Each row is a point. Each copy is the shape, with its points in the same order, stretched, turned, moved and blurred by noise. Say if it was mirrored as well.

Shape:
[[-11   8]
 [-28 -17]
 [-32  10]
 [ 13  59]
 [ 73 -17]]
Copy 1:
[[ -3  18]
 [ 35  22]
 [  8  36]
 [-71  28]
 [-25 -73]]
Copy 1 is: mirrored
Copy 2, 5 rows:
[[ 21   4]
 [ -9  23]
 [ 26  34]
 [ 75  -4]
 [ -5 -72]]
Copy 2 is: only turned
Copy 3 (5 x 2):
[[  3   6]
 [ 18  31]
 [-13  25]
 [-33 -43]
 [ 70 -66]]
Copy 3 is: mirrored
Copy 4 (5 x 2):
[[ -4  28]
 [-18   7]
 [-30  31]
 [ 12  72]
 [ 95 -12]]
Copy 4 is: only turned

Shape:
[[ 25   7 -14]
 [-19  35  17]
 [ 41 -20 -44]
 [ -5  43   9]
 [-29  47   6]
 [-77  17  60]
 [ 43  54  35]
 [ 33 -21 -30]]
Copy 1 (8 x 3):
[[ -3 -11  46]
 [-15  38  15]
 [  1 -59  46]
 [-22  35  35]
 [-28  42  11]
 [ 20  65 -49]
 [ -3  48  95]
 [  7 -45  36]]
Copy 1 is: mirrored
Copy 2 (8 x 3):
[[ 14  11 -23]
 [ 28  35  17]
 [-11  -4 -62]
 [ 34  64  10]
 [ 16  64  20]
 [ 17  17  88]
 [ 79  50  -9]
 [  1  -8 -50]]
Copy 2 is: only turned
Copy 3, 8 rows:
[[  4   6  -5]
 [-15  15  53]
 [ 20 -22 -40]
 [ -2  23  52]
 [ -6   8  67]
 [-57 -34 102]
 [-14  65  28]
 [ 14 -11 -30]]
Copy 3 is: mirrored

Shape (10 x 4):
[[-12  59  35 -29]
 [-25 -31  -4 -17]
 [-24  35  49  45]
 [  5  21  24 -25]
 [ -4  67  -8 -12]
 [ -1  46  -1  62]
 [ 11 -47  46 -32]
 [ 22 -81  16 -16]
 [ 48  31  35 -28]
 [ 72 -62 -31 -14]]
Copy 1:
[[  5 -15 -19 -83]
 [-13 -25   3  49]
 [-15   6  41 -47]
 [ 14 -11 -11 -25]
 [-12  22 -28 -46]
 [-22  61  38 -32]
 [ 46 -43   8  13]
 [ 36 -24  23  69]
 [ 56 -12 -14 -53]
 [ 56  11 -12  68]]
Copy 1 is: only turned
Copy 2, 10 rows:
[[-89  34  39 -48]
 [ -1 -13 -32 -27]
 [-79 -12  22   6]
 [-59  27  13 -17]
 [-48  33  61 -47]
 [-34   2  42  26]
 [-40  13 -50  10]
 [ 21   3 -69  41]
 [-49  65  17  12]
 [ 69  43 -30  68]]
Copy 2 is: mirrored
Copy 3 (10 x 4):
[[-37  28  -3  37]
 [ -8 -21   2  -8]
 [  1   4  52  43]
 [-21   6 -22  37]
 [-20  41 -12  27]
 [ 46  29  42  32]
 [-14 -53 -29  35]
 [ 10 -76 -32   9]
 [-13   9 -40  65]
 [ 53 -38 -86  11]]
Copy 3 is: mirrored
Copy 4:
[[  12   58   60   -7]
 [   1  -24    4  -33]
 [ -22   61   -3   24]
 [  14   13   43    4]
 [  56   56   14  -10]
 [  35   39  -51   19]
 [ -27  -48   54   18]
 [ -10  -86   17   15]
 [  32   11   60   44]
 [  57 -100  -11   36]]
Copy 4 is: only turned

Shape (9 x 6):
[[ -31    4   -1   27   31    9]
 [ -17  -22   32   29    2    6]
 [ -18   -1   40    0   33   63]
 [  27  -15   21   19    9   32]
 [ -23  -29   -8  -33    1  -17]
 [ -21  -15    1   30  -12   25]
 [  44   53   33  -11 -121   -2]
 [ -15  -16  -43    8   17  -25]
 [  12    4   38  -35   11  -29]]
Copy 1:
[[-31  42   0   0  -3 -26]
 [ -6  30  16  35  10 -20]
 [-58  22  30  12  68 -12]
 [-20   3 -13  21  45  -3]
 [ 10  -5  23 -20 -35  -4]
 [-27  28   4  32  -3   6]
 [ 75  35 -12  30  40  92]
 [  2  17 -20 -19 -53 -11]
 [ 38  10  14 -26  27 -14]]
Copy 1 is: only turned
Copy 2:
[[ -12   25    1   45   36   -7]
 [  13   -4   -9   33   -3   22]
 [ -21    9  -24   -8   67   34]
 [  38   17  -12   -4   22   32]
 [  21  -23   46   16   16  -30]
 [  23   -5  -26   22   15  -12]
 [  29  -27  -43 -113 -119  -40]
 [  36   13   46   49   26  -46]
 [   4    8   59  -15  -18   13]]
Copy 2 is: only turned
